Each row of a before or after table is a point. One or more steps were done to the points. Then noise was added and the rows were shuffled. The steps act on columns, c1 being the first. Write out the steps. A step turns or swaps two columns, mirrors them in a line or flattens them onto one, adds a multiple of one to another, or multiplies or shifts one. Angles are multiples of 10 degrees, from the lower column toward the higher: turns from -170 to 170, lines from 10 to 170 but not 90. Use the fewest steps. Two steps may share a column if one is a turn and the other turns, adds or multiplies; they go together, in the order done. Otherwise the lowest column goes first.

Before (12 x 2)
[[-36 -59]
 [-17 -38]
 [-19  -8]
 [  6 -37]
 [ -8  38]
 [ -1  11]
 [ -7  29]
 [ 11  48]
 [-43  16]
 [ 54  15]
 [-46  -9]
 [ 69 -56]]
After (12 x 2)
[[ -9  -7]
 [ 67  20]
 [-50  24]
 [ 20  33]
 [-11 -26]
 [ 42 -23]
 [ 22 -41]
 [ 38  18]
 [-41 -32]
 [ 19  -8]
 [-21 -34]
 [-17  85]]
Steps: turn c1 and c2 by 140 degrees

Before (14 x 4)
[[-20 -44  13 -17]
 [ 16  49  -3  19]
 [ 22 -24 -22  18]
 [ 54  10  15  29]
 [ 66  57  58  21]
 [ 48  20  22  53]
 [-33 -16   4 -35]
 [ -2 -29   6  -1]
 [ 12  -2 -44 -19]
 [ 54  51  25  36]
 [ 38 -31 -49 -21]
 [-20 -58  35  -8]
 [ -8 -11  38 -25]
 [ -2 -28   4  -2]]
After (14 x 4)
[[-27  44 -34  28]
 [  4 -13  48 -40]
 [ -5  75 -28  58]
 [ 32   1 -24  29]
 [ -3  90  -1  33]
 [ 14  11 -50 -28]
 [ 18 -20  18  -3]
 [ 49  10 -55 -35]
 [ 34 -51  75 -12]
 [ 20 -19  19  -2]
 [ -5 -39  30 -55]
 [ 25  48 -18  45]
 [ 22 -43  42 -28]
 [ 14  47  -9  83]]
Steps: turn c1 and c2 by 50 degrees; add -0.7 times c2 to c3; multiply c4 by 1.6

Before (11 x 6)
[[-37  12   9 -10 -22 -12]
 [-24  14  24 -17 -18 -18]
 [ -5  -5 -54 -40 -14 -18]
 [  2  35  12  17  16  -5]
 [-38   4 -24  56  47  -3]
 [-54  47  21 -38  40 -19]
 [ -6  -3  37 -21   9 -14]
 [ -7   1   8 -28   6  85]
 [-20  16   0  95   7 -20]
 [-11 -12  30 -37  -5 -11]
 [-21  11  16 -43 -23  66]]
After (11 x 6)
[[ 25  11  10  32 -25  18]
 [-12  27  15  39  -7  -4]
 [ -7  32  34  20   7   8]
 [-14 -51  45  46 -28  -5]
 [ 65  -9 -27 -14  44   3]
 [  7  21  11  30 -24  18]
 [ 11  10  12  62  41  55]
 [ 14   6   7 -11  20  34]
 [-16 -64  51  27   6 -24]
 [ 77  11 -14 -54   8  23]
 [-18  -4 -53  30 -19  -9]]
Steps: turn c1 and c4 by -140 degrees; turn c3 and c6 by -30 degrees; turn c2 and c6 by 110 degrees

Before (9 x 9)
[[ 13  17 -20  19 -29  15 -21  13  19]
 [  7  19 -20 -67  -2   6 -15  23  -3]
 [ -7  41  18  22 -17  24  -7  25   4]
 [-12   4  -1  14  -1 -36  -4   7 -36]
 [  4   5  14  -3  -2  22 -10  58  13]
 [-33  17   0  21  -9 -67  20  27  27]
 [ 18  22  13  18  -6   9 -26   8  24]
 [-60  15  15  10 -15 -26 -21  27  24]
 [  8   7   9 -10 -32  12  -8   6  15]]
After (9 x 9)
[[ -9  10  -2 -52   7 -30  24   3  22]
 [ 20 -20  11  35  12 -15  16  10 -30]
 [  7 -11   6  13  -9  18   0  25 -12]
 [ 14 -17 -21  44   0  -7  11  23 -23]
 [  1 -10  10  34  51  11   3  13 -12]
 [-59 -21  17 -35  22 -20  10  16 -26]
 [ -5   7  17  64  16  -8  33  19 -29]
 [-36  16   1 -96  21 -54 -16   8 -30]
 [  3  -7 -16 -56  18  61  22   3  -9]]
Steps: turn c2 and c9 by -140 degrees; turn c2 and c7 by -120 degrees; turn c4 and c6 by -60 degrees; multiply c4 by 2; turn c5 and c8 by -70 degrees; multiply c8 by 0.7
